Each row of a before or after table is a point. The points were changed in one or more steps. Then noise was added and the rows were shuffled. The steps act on columns, c1 being the first. What was done? A step turns or swaps two columns, mirrors them in a line or flattens them onto one, adds a multiple of one to another, or multiplies or shifts one. Angles are multiples of 10 degrees, from the lower column toward the higher: turns from -170 to 170, lines from 10 to 170 but not 90. Use the fewest steps. Two steps may share a column if one is a turn and the other turns, adds or multiplies; they go together, in the order done. Otherwise the lowest column goes first.

Before, 9 rows:
[[ 25  19]
 [-29 -38]
 [-27 -51]
 [ 15  22]
 [ -6 -42]
 [-29 -30]
 [-27 -10]
 [-28  39]
 [-20 -29]]
After, 9 rows:
[[-27  -5]
 [ 36  23]
 [ 56  14]
 [ 53   6]
 [ 43  -5]
 [ 29 -16]
 [-32   9]
 [ 35   2]
 [-13 -48]]
Steps: turn c1 and c2 by 130 degrees

Before (14 x 4):
[[  1  -1 -49  11]
 [-10  25 -37  -9]
 [ 53 -50 -16  11]
 [ -3  18  26 -12]
 [-35  36  -3   2]
 [ 11 -17  37  21]
 [  6 -21  29   2]
 [ 21  30 -32  20]
 [ -2  -5  43 -11]
 [-34  55 -23 -26]
 [ -1  50 -21  10]
 [-14  20 -36 -26]
 [-30  49  -1 -21]
 [  7  -7  28 -35]]
After, 14 rows:
[[ 29  -5  -3 -88]
 [ 26  13   8 -30]
 [-30  40  30 -64]
 [-38  17   4 -23]
 [ 42  -4  10 -27]
 [ -6  35  28 -53]
 [ -6 -35 -55  28]
 [ 39 -12  -4  52]
 [-21  36  -3  25]
 [ -8  25  33   6]
 [-48  -1 -10  27]
 [-27  21 -26  50]
 [ 29 -15  -1   4]
 [-38  15   7 -64]]
Steps: turn c1 and c3 by -80 degrees; multiply c2 by 0.7; multiply c4 by 2.5

Before (8 x 8):
[[ -2 -54  41  42 -10  -4 -31  16]
 [ 24  40  21   1  21  38 -30  20]
 [  0 -58 -65   4  10 -37  51  14]
 [ 17  21   5 -26  -7  -5  36   4]
 [ 16 -22  -3  15 -40  46  43  -9]
 [-50  32 -35   6  26 -33 -39 -20]
 [-60 -15 -15 -36   4 -14 -35 -17]
 [-16 -12  16   0  33   7  15 -44]]
After, 8 rows:
[[  0 -53 -64   6  16  24  59  26]
 [-14  20   3  -1 -36  16   3  42]
 [-58  -1 -16 -36   2 -39  -7  23]
 [ 15 -12  11  13  39  61 -18  18]
 [ 17  14   7 -26   5  30  22 -15]
 [-51  36 -43   6 -12 -48  11  -3]
 [ -1 -54  43  43  -3 -29 -12  22]
 [ 24  18  13   4 -27 -10 -49 -42]]
Steps: mirror c2 and c8 in the line at 160 degrees; mirror c3 and c5 in the line at 170 degrees; turn c6 and c7 by -60 degrees

Before (12 x 11):
[[  0  -7 -10  12  -8  12  19 -12 -17 -31 -15]
 [ 17 -20   1   3 -13   0 -19 -14 -29 -16 -39]
 [-26   5   6 -24  18  23  15 -12  -2  19   5]
 [-21  31  -6 -17 -11  58   7  -8  22   3  -9]
 [ -8  34   3 -30 -24  18  34  -7  14  21 -18]
 [ -5   5  14 -23  15   5  -5  30 -11  -8   4]
 [ 18 -11  -9  -7  -1  -9 -19 -19 -13 -22  16]
 [ -3  37  18 -31  36  38  22  -9  12   0  -2]
 [  3   7 -29 -22   9  10  13   1  -2   5 -21]
 [-24  34  11 -10  31  -5  -8   8  12   6   0]
 [ 22 -11   4   7  32  23  23  -5  31  22  20]
 [ 29  -4 -21  21 -17  -3 -11  -9 -48   1  -2]]
After:
[[-12   4 -20  21 -17  -1 -11  -8 -32  -6  -2]
 [ -1 -21 -31 -22  10   9  12  -1  -1   2 -21]
 [ -1  60  -8  -7   0  -9 -19 -20  -5   8  17]
 [ -5   8  13 -23  15   5  -5  32 -11  10   3]
 [  2 -94   2 -31 -25  16  34  -7  10  14 -17]
 [ -3 -44   7 -23  17  23  15 -12 -11  -8   6]
 [  3 -55  -6 -17 -12  59   8  -8  14  22  -9]
 [ 11 -23   4   8  33  22  22  -5  34 -22  21]
 [  1 -66  12  -9  31  -7  -8   8   1  22   1]
 [ -6  71 -10  12  -8  11  20 -12 -13  16 -17]
 [  4 -60  16 -30  37  38  21  -9   9  30  -1]
 [ -7  63   3   4 -14   0 -20 -14 -21  -4 -41]]
Steps: flatten c1 and c9 onto the line at 70 degrees; turn c2 and c10 by 130 degrees; multiply c2 by 2.5

Before, 11 rows:
[[ 12   6 -42  19 -52 -57 -15  11   9 -32  25 -26  -4   8]
 [ 43  41  19 -29 -48  -1 -18  41 -12 -33 -13 -14   2  -1]
 [  1  43   5 -30 -14  -5   6  60  30 -48  22  -9  22 -20]
 [ 25  67 -17   5 -40  45   4  56  -1 -29  17 -43   1  -4]
 [ 15  51  12   0 -18   0  -4  64  24 -58   1 -32 -39  25]
 [ 10 -62   9  53 -20  25   1  14 -13 -15 -24  42  29 -24]
 [  6 -26  -4  42  16  13  15 -40 -50 -27 -21  39  22 -18]
 [ 43 -49  15  21  11  30  10 -18  -7  -6  17  30  27   9]
 [ 44   3 -57  -3 -26  -7   2  27   9 -67 -19 -26   6   7]
 [ 27 -58  23  32  20  31 -13 -18 -25 -21  -4  -1  10 -56]
 [ 42 -50  17  36   2   4  50  11 -45 -16   0  15  13 -32]]
After:
[[ 43  18 -19  -3 -27   9   2  55  -7  71  -2 -26   6   8]
 [ 43  26  -6 -31 -47 -13 -17 -26  -1  50  34 -14   1  -1]
 [ 14  17 -17   0 -18  22  -3 -23   2  82  49 -34 -39  25]
 [ 28 -16  34  33  20 -25 -12  -7  30  10 -54  -2  10 -55]
 [  3  11  41  41  18 -49  13  27  13   4 -32  37  23 -18]
 [ 42 -33  23  22  12  -7   8  -4  31  -3 -40  31  25  11]
 [ 25   9 -38   6 -40   0   6  -4  46  54  69 -42  -1  -5]
 [  1  -5 -21 -31 -14  31   5 -19  -5  72  49 -10  22 -19]
 [ 12 -21 -15  18 -51   9 -13  38 -59  32  14 -27  -3   7]
 [ 10   2   2  53 -20 -13   0 -10  25  21 -66  44  30 -25]
 [ 41 -17  10  37   1 -46  51 -16   5  21 -46  15  13 -32]]
Steps: turn c2 and c11 by 70 degrees; turn c8 and c10 by 150 degrees; turn c3 and c8 by -60 degrees; swap c6 and c9

Before (13 x 24):
[[  1 -21  46 -41 -12   5 -28  -9   3  -5  -8 -15 -14   7 -12 -11  -7  -2
   45  20  -5  54 -13  -6]
 [  9  16  51  40  -4 -51  16 -42   7  32  48   7 -58 -37  36  44   7 -12
  -33  33  29  25  25   7]
 [ 10 -42  51   0 -29  18  -3  10   3  13 -17 -20 -11  23  33 -21   4 -25
   23   6 -23  38  30 -37]
 [ 31   4   8   5  32  17 -15  -5  10 -40 -37  23  10  44  -6 -11   3  21
    3 -10   0  40 -29  14]
 [ 23  38 -15  38  -1 -15 -12 -47  14  -4  45  10 -39 -12   3  15 -37 -42
  -26  30   5  -5   9  -9]
 [ 17  -6  51 -38 -36  -7   8  35 -17   7 -30   7  14   8   7   5   3 -31
   34  -1 -15  22  -3 -22]
 [ 20  25   7  21  16 -18   2 -10  36 -40  17  27 -74 -13  -5  20 -33  14
  -19  15  20 -17  36   7]
 [ 37  19  -8   7   3  -1 -39 -15  39  -6   2  38 -41  -7  -2  -9 -30  41
  -39 -23 -15  19 -39  18]
 [-21 -34  22 -11 -45 -21  16  30 -23  25 -20 -25  16  23   2 -23 -26 -12
   25  16  -2  68  14 -16]
 [ -8  13  10  47 -12 -19 -36 -41  12 -17  24  23 -44 -16 -14  33  -7  -5
  -45  12  -3 -23  23  34]
 [ 22   3   8  17   3  28 -26  -6  34 -16  12   7   2   9   0  31 -41  36
   10 -26  14   9 -26  11]
 [ 23  14  34 -15 -11  13  -9  26  18   6 -14 -29   5  13 -26 -24  14 -11
   25 -26   1  44  27  -1]
 [ -1  26 -48  11  15  11  -8 -22  20  -9  22   7 -62  14  14  22  -7   8
  -15  -7  -9 -18 -22  36]]
After:
[[ 37  30  -8   7   4  -1  -7 -14  39  20   0  40 -39  -8  -3  -7 -29  43
  -29  36  -5  19 -38  -7]
 [-21 -55  24 -10 -45 -21   0  29 -22  10 -20 -25  16  22   2  -3 -24 -12
   19 -22  -1  68  13  -3]
 [ 10 -66  52   0 -29  19 -19   9   3  20 -16 -20 -11  22  34 -40   4 -47
    9 -21 -10  38  30 -23]
 [ 30   6   7   5  31  18   1  -5  10 -17 -37  23  10  46  -7 -27   4  24
   -8  -5   0  40 -29   0]
 [  1 -35  46 -41 -12   5 -14  -9   3  -4  -7 -16 -14   9 -13 -17  -6   6
   28 -41  -3  52 -13 -18]
 [ -8  22  12  49 -12 -17   1 -41  10 -23  25  23 -43 -16 -13  52  -7   4
    5  47  -1 -21  24   3]
 [ 22  61 -13  39  -1 -16 -11 -47  13  13  45  11 -40 -11   5  29 -35 -44
   25  32   3  -6   9 -11]
 [ -1  41 -48  12  14  12  15 -22  21  -9  22   8 -61  15  14  11  -7  -1
   -8  13  -3 -16 -22  17]
 [ 17 -10  50 -37 -37  -8  -6  36 -17  17 -30   7  13  10   7  11   3 -36
    5 -34  -6  20  -3 -10]
 [ 20  40   8  21  16 -18   5  -9  35 -26  18  29 -73 -12  -5  39 -34  17
   12  22   7 -17  35   5]
 [  9  25  51  41  -5 -51  10 -42   7  39  47   8 -56 -38  37  96   7 -39
   27  39  11  23  26  12]
 [ 22  22  35 -14 -10  13  -6  26  17  21 -15 -30   4  13 -27 -38  14   6
  -22 -29   1  44  27  -7]
 [ 22   6   8  17   4  28  -5  -7  34  -1  11   6   3   7   1   4 -42  36
  -24 -13   5  10 -25  -6]]
Steps: add 0.7 times c1 to c10; multiply c2 by 1.6; add -1 times c6 to c16; flatten c7 and c24 onto the line at 50 degrees; add -0.7 times c15 to c18; turn c19 and c20 by -80 degrees; multiply c21 by 0.4
